Each row is a point. The last column is the point's height on a tilted bowl or saddle (a function of degree 2), plus a little noise. Count its main directions that bend up, bend down and stay straight.
In the rows, 128 means zero.

Points, 11 rows:
[[153 118 110]
 [172 144  97]
 [180 151  89]
 [108  51  61]
 [172 188  75]
 [130 152 123]
 [ 94 152 133]
 [139 151 118]
 [181 168  78]
 [143 103 109]
 [141 108 111]]
Directions: 0 up, 1 down, 1 straight

Points:
[[ 87 152 168 153]
 [106  77  95 142]
 [106 120  66 142]
 [179 130 116 152]
 [200 106  74 201]
 [166 108  91 142]
 [162 182 116 170]
 [170 106 195 189]
 [164 157 154 153]
 [150 112 133 123]
 [ 58 117 163 193]
 [144 118 149 124]
 [100  72 137 155]
 [131  86 129 128]
 [143 117 131 117]]
Directions: 3 up, 0 down, 0 straight

Points:
[[ 74 126 155 113  82]
 [128 142 190 144  88]
 [195 130 138 117  98]
 [129 151 136 107 111]
 [167 128 109  98 112]
 [ 97 184 191 105  66]
 [186  96 138 119 114]
 [135 104 107 130 114]
 [127 104  39 105  77]
 [130 157 117 142 111]
 [141 169  92  98 110]
 [160 113 105 130 112]
 [ 91  96  50 190  58]
 [161 130 151 165 106]
 [106 100 181 105  83]
 [117  86 112 104 106]
 [162  26 138 145 118]
 [166 127 149 180 105]
 [ 70 135  71 122  84]
 [ 88 147  97 139 104]
 [118  64 172 135  98]
 [172 186 132  92  89]
 [ 76 128 161 139  87]
 [ 96 115 151 110  97]
 [207 116 140 159  89]]
Directions: 0 up, 2 down, 2 straight

Points, 40 rows:
[[148 118 162 122 105 111 136]
 [120  71 145  66 150 196  74]
 [ 94 107  75 152 186 102 110]
 [136 139 126  73 128 149 112]
 [ 87 139 110  94 131 104 127]
 [156 132 100 138 126 125 130]
 [113 125  87 135 125  93 129]
 [102 137 125  78 171 130 117]
 [ 97 156  79 130 132 140 140]
 [125  96 145 121 121 133 126]
 [135 212 197 159 118 151  65]
 [175  90 147 146  68 110 115]
 [128 109 103 150  80 166 107]
 [185 124 146 123 205 170  25]
 [168 110 152 109 165 120 103]
 [148 129 152  80  92 123 118]
 [161  70  93 143  99  87  88]
 [139 149 239 130 198 135  44]
 [154 102  94 120 138 158 104]
 [ 85  46 155 197 116 143  85]
 [155  61 179  94 104 192  81]
 [ 97 145 120  51 144 137 107]
 [105 205  86 111 141 153 138]
 [ 72 138  81  78 113  79  89]
 [130 141 162 115  95 103 138]
 [ 62 133 130  99 179 109 113]
 [ 91 138 112  93 168 137 127]
 [170 112  75  91 137 168  79]
 [111  97 114  80 114  93  98]
 [117  88  99 151 148 166 111]
 [131 117  39 181 133  66  93]
 [168  72  93 142 154  98  89]
 [186 132 169 145  70 141 103]
 [167 116  57 124  61 117  79]
 [162 139 111 167 131  97 137]
 [164 136 147 113 124 140 117]
 [124 138  48 106 167  88 125]
 [118 152 113  97 111  57 133]
 [154 154 115  99 215 157  65]
 [113 116 138 103 111  96 127]]
Directions: 0 up, 4 down, 2 straight

Points (77 x 9):
[[149 166 123 166 106 109 151 175 147]
 [155 113 134 120 148 125 133 145 104]
 [167 147  76 161  96 106  90  63 159]
 [188 105 152 124 136 197 153 121 164]
 [159 139 105 148 165 123  86  64 152]
 [127 131 184 162 132 139 152  80 164]
 [ 76  90  83  82 103 149  71 119 171]
 [140 143  97 128  66 118 121 162 138]
 [ 82  87 139 134 129 162 102 142 120]
 [152 118 129 105 181 107  82 186 105]
 [118  57  85 159 139 178  83 170 181]
 [119 153 204 103 179 139  87 161 121]
 [ 96 101 195 102  98  79 124  79 164]
 [ 91 166 123 142 168 180 131 146 168]
 [121  97  74 171 132 102 156 139 141]
 [162 149 115 103 104 145  82 138 134]
 [125 174 137 102  58 134 148 156 162]
 [164 118 151  99 141  92 173 118 113]
 [ 93 117 114 151 172  91 158 138 154]
 [149 102 172 130 118 130  83 249 186]
 [ 91 138  96 119 128  72 155  72 171]
 [117  98 172 158 134 148  97 144 124]
 [ 84 142 167 141 116 147  95 124 120]
 [109 124 184 149 178  94  80 120 132]
 [148 156 108 160 130 198  73 123 188]
 [ 93  55 150 185 120  91  68 107 171]
 [ 86 116 179  90 170 154 156  72 207]
 [150 162 116 100 168  64  93 159 108]
 [ 94 140 114 176 147 137  40 105 183]
 [ 80 188 141 152 174 155 153 193 184]
 [186  89 106 129 136 101 149 137  90]
 [133  99 151  85 187  93 145  95 141]
 [184 143 134 136 122  76 119 139  97]
 [129 150  84 135 115 125 135 128 131]
 [171 119  82  72 131 152 185  74 174]
 [149  72 136 143 141 116 164 170 130]
 [157 118  95 136  48 130 151  99 115]
 [166 127 138 137 122 115 119 130 103]
 [152 130 124 109 102 159 210 100 163]
 [153 131 136 196 119 158 125 107 161]
 [166 100 140 120 154 133 116 146 103]
 [ 87  74 135 170 130 137 153 112 145]
 [138  85 148  91 142  55 167 120 136]
 [123  84  94 101 164 189 120  95 190]
 [157 171  96 174 100 210 153 145 200]
 [ 88 177 119 105 131 146 212 127 194]
 [ 95  24  88 132 123 158 165 117 186]
 [ 87 128 150 116 115  94 136  96 138]
 [122 146 115 197 200 158 143  98 229]
 [168 125 154 104 113 120 127 110 107]
 [173 128 110 152 143 141 134 116 123]
 [ 95 180 131 117 155 170 125 145 161]
 [115 135 129 137 176 125 124 179 133]
 [137 146 127 153 143 154  99 149 138]
 [166 146 127  85 130 137  97  96 118]
 [117 168 129 122 123  99 105 153 136]
 [116  50 164 184  35 142 129 121 124]
 [134  77 104 202 126 163 118 155 170]
 [128 134 109 109  87 105 139 192 141]
 [167 106  78 113 202 128 166 124 142]
 [187 167 180 148 135 150 184 163 172]
 [164 160 104  18 100 119 144 160 192]
 [166 131 124 144 130 121 144 129 109]
 [126 129 177 120 102 137 121 174 128]
 [190 113 111 169 142 146  93 152 140]
 [148 115 122 136 119 164 152 115 131]
 [135 167  99 124  96 128 105 115 142]
 [150 187 200 137 154 129 190 139 188]
 [118 112 157 119 148 139  97  64 148]
 [166 156 143 173 122 128 125 114 141]
 [114 126 112 162 115 114 126 120 125]
 [111 146 129 150 143  83 113 142 133]
 [101 101 109 131  96 186 151 159 130]
 [172 150  78 114  95 167  64 130 172]
 [136 130  76 197 109 112 144 141 151]
 [158 126 124 148 194 181 130 145 166]
 [ 97 138 164 150 149  86 106 148 132]]
Directions: 6 up, 1 down, 1 straight
